Every row gives one point. Examples show where two turns around zero, p and q, send a point. Write where each new point lands after one turn and then the other. Backwards means that the second turn is done in reverse. Each puzzle has new turns, and all numbers are rounded.
In the rows, 128 means zero.

Turn p:
[107 158 139] -> [120 122 165]
[123 178 163] -> [120 152 184]
[134  79  71] -> [119  95  61]
[112 134 174] -> [160 137 164]
[164  90  93] -> [121 134  66]
Turn q:
[117 183  83] -> [144 198 127]
[206 143 175] -> [206  80 133]
[ 97 116 112] -> [ 94 141 125]
[102  76 124] -> [ 77 105 112]
[148 118 122] -> [138 118 109]
[ 98 132 154] -> [110 124 163]
Where do these land?
p, then q: [ 96 133 153] -> [141  90 134]
p, then q: [199 134 151] -> [165 189 152]
p, then q: [ 70  98 117] -> [113  78  87]
p, then q: [146 147  91] -> [ 93 154 139]

Turn p:
[132  75 183 167] -> [173  58 119 112]
[128 164 140 140] -> [146 149 106 147]
[167 167 112  98] -> [137 185 156 134]
[128 112 125 145] -> [129 115 120 110]
[ 87 107  88 140] -> [ 75 112 105 110]
[111 193 179 104] -> [155 151 118 208]
[142  78  68 103] -> [ 80 126 170  75]
Turn q:
[153 141 186 129] -> [129 153 164 175]
[ 71 147 160  68] -> [204 124 173 108]
[161  71 110 166] -> [ 96 115  67 162]
[138 138  99 116] -> [121 144 116 101]
[117 144  85 160] -> [ 91 104 121  93]
Where do these land?
q, then p: [132 144 150 176] -> [128  83  98 140]
q, then p: [173 129  95  98] -> [102 182 122 148]
q, then p backwards: [110 147  61 160] -> [110  76  81 158]
q, then p: [189 116 154 143] -> [125 144  61 131]
p, then q: [ 46 125 152  93] -> [108  42 108 145]
q, then p: [108 147 137  79] -> [166 152 161 138]
q, then p: [138  88 146 148] -> [123 121  97  90]

Turn p:
[128 156 125 167  80  84] -> [133 136 151 101 103  60]
[ 70 145 151 153 136 134] -> [ 78 128 164 129  96 138]
[133 165 155 103 147  81] -> [134 161 164  81 154 137]
[132  95 134 133  82 107] -> [149  85 122 105 113 102]
[130  92  88 131 156 130] -> [131 104 125 172 162 126]
[123 172 107 107  99 126] -> [103 157 102 100 135 101]
[155 104 109 141 157 174] -> [147 130 104 186 129 150]
[152  94 155  90 166 188] -> [149 123  93 150 131 210]
Turn q:
[112 113 188 191 139 131] -> [128  56 153 154  93 149]
[ 98  88 114 138 143 127] -> [126 134 116 118  77 141]
[110 157 122  31 105 105] -> [128 175 144  78 156  52]
[113 105 127 125  99 144] -> [155 137 123 142 105 112]
[173 129 116 125 149 141] -> [127 124  93 123 161 149]
[129 151  84 116 144 157] -> [145 168 126 109 149 159]
[161 153 144 169 117  91] -> [ 87 103 141 172 154 133]
Where do these land?
q, then p backwards: [118 112 145 157 123 107] -> [102 112 130 155 123 145]
p, then q: [134 118  71 112  98 144] -> [ 85 167 114 126 104 154]
q, then p: [114 161 177 104 128 109] -> [144  99 163  96 143 160]
p, then q: [151  74 118  54 129 145] -> [148 156  60  96 122 178]
q, then p: [180 148 117 212 131 137] -> [114 122 132 215  81 146]
p, then q: [ 92 160 159 141 136 145] -> [163 130 173 133 122 105]
q, then p: [109 123 109 116 151 110] -> [100 133 112 102 130 131]

Turn p:
[143 142 128 144 107  98 122  83] -> [129 133 119 152  95 138 105  88]
[129 100 156 105 119 104 135  96] -> [119 133 139 113 139 113 103  79]
[151 109 108 160 169 123 108 143] -> [119 121 144 175 159 156 137 144]
[144 169 132 119 118 129 110  84] -> [133 141  94 122  98 162 121  98]
[ 85 101 167 143 145 157 115 149] -> [101 137 172  93 142 134 111 168]
[134 165 127 120 128 154 138 146] -> [134 120 108 109 112 138 160 146]
[149  99 106 119 102 131 127 141] -> [172 123 140 138 144 113 130 122]
[ 89 143 148 103 135  93 133 155] -> [ 91 163 124 114 125  87 145 133]
[153 157 112 159 148 151 139 152] -> [128  98 122 147 117 155 164 157]
[103  95  97 107 109 139 152 130] -> [154 113 118 117 149  85 103 143]
Turn q:
[112 152 138 109 126 187 102 116] -> [172 158 152 119  95 150 120 149]
[178 131 127 151 141 126 100 173] -> [100 132 125 175  89 120 161 112]
[110 146 140 129 104 130 127 106] -> [156 133 139 128 140 123 100 126]
[108 126 129 153 114 138 170 137] -> [120 138 156  99 149 111 130 102]
[123  98 139 123 116 118  99 137] -> [121 109 144 155 139 147 131 146]
[120 114  86 116 128 122 105 104] -> [106 118 116 121 117 143  93 159]
[135 104 144 131 147 109 225 113] -> [124 104 102  65 174 120 157  74]
[108 137 135 132 141 118  96 144] -> [125 152 129 156 137 128 133 153]
[124 151 105 112 130 131 110 158] -> [122 139 131 135 104 102 135 160]
[164 127 133 142 153 120  96 104] -> [123 132  92 159 109 157 121 113]
[126 123 131 112 110 109 179 116] -> [139  96 121  94 155 107 126 112]
Where do these land?
q, then p: [144 152 149 125 115 139 115 117] -> [148 120 138 144 113 149 131 109]
q, then p backwards: [131 122  73 128 111 117 125 158] -> [ 85 132 145 152 138 114 163 137]
p, then q: [100 136 126 177 113 132 139 151] -> [124 114 170 160 148 107 145 124]
q, then p: [126 102 145 114 119 113 126 130] -> [120 108 146 128 152 131 125 136]
p, then q: [ 89 123 110 137 146 122 138  90] -> [100 144 139 153 128 137 109 168]
p, then q: [169 138 128 134 138  89 115 117] -> [130 152 129 109 134 140  94  91]
q, then p: [157 153 137 156 149 119 153 100] -> [141 126  81 149 121 143  99 112]
q, then p: [154  90  84 111 130 146 121 113] -> [167 143 141  94 140 105 102 150]
q, then p: [ 92 120 173 135 130 152 189 144] -> [ 85 101 100  95 149 137 152  79]
p, then q: [137 137 135 105 133 160  79 170] -> [155 143 117 101  95  97 172 116]
q, then p: [109 135 148  87 123 119 107 119] -> [141 116 149 147 147 138 166 136]
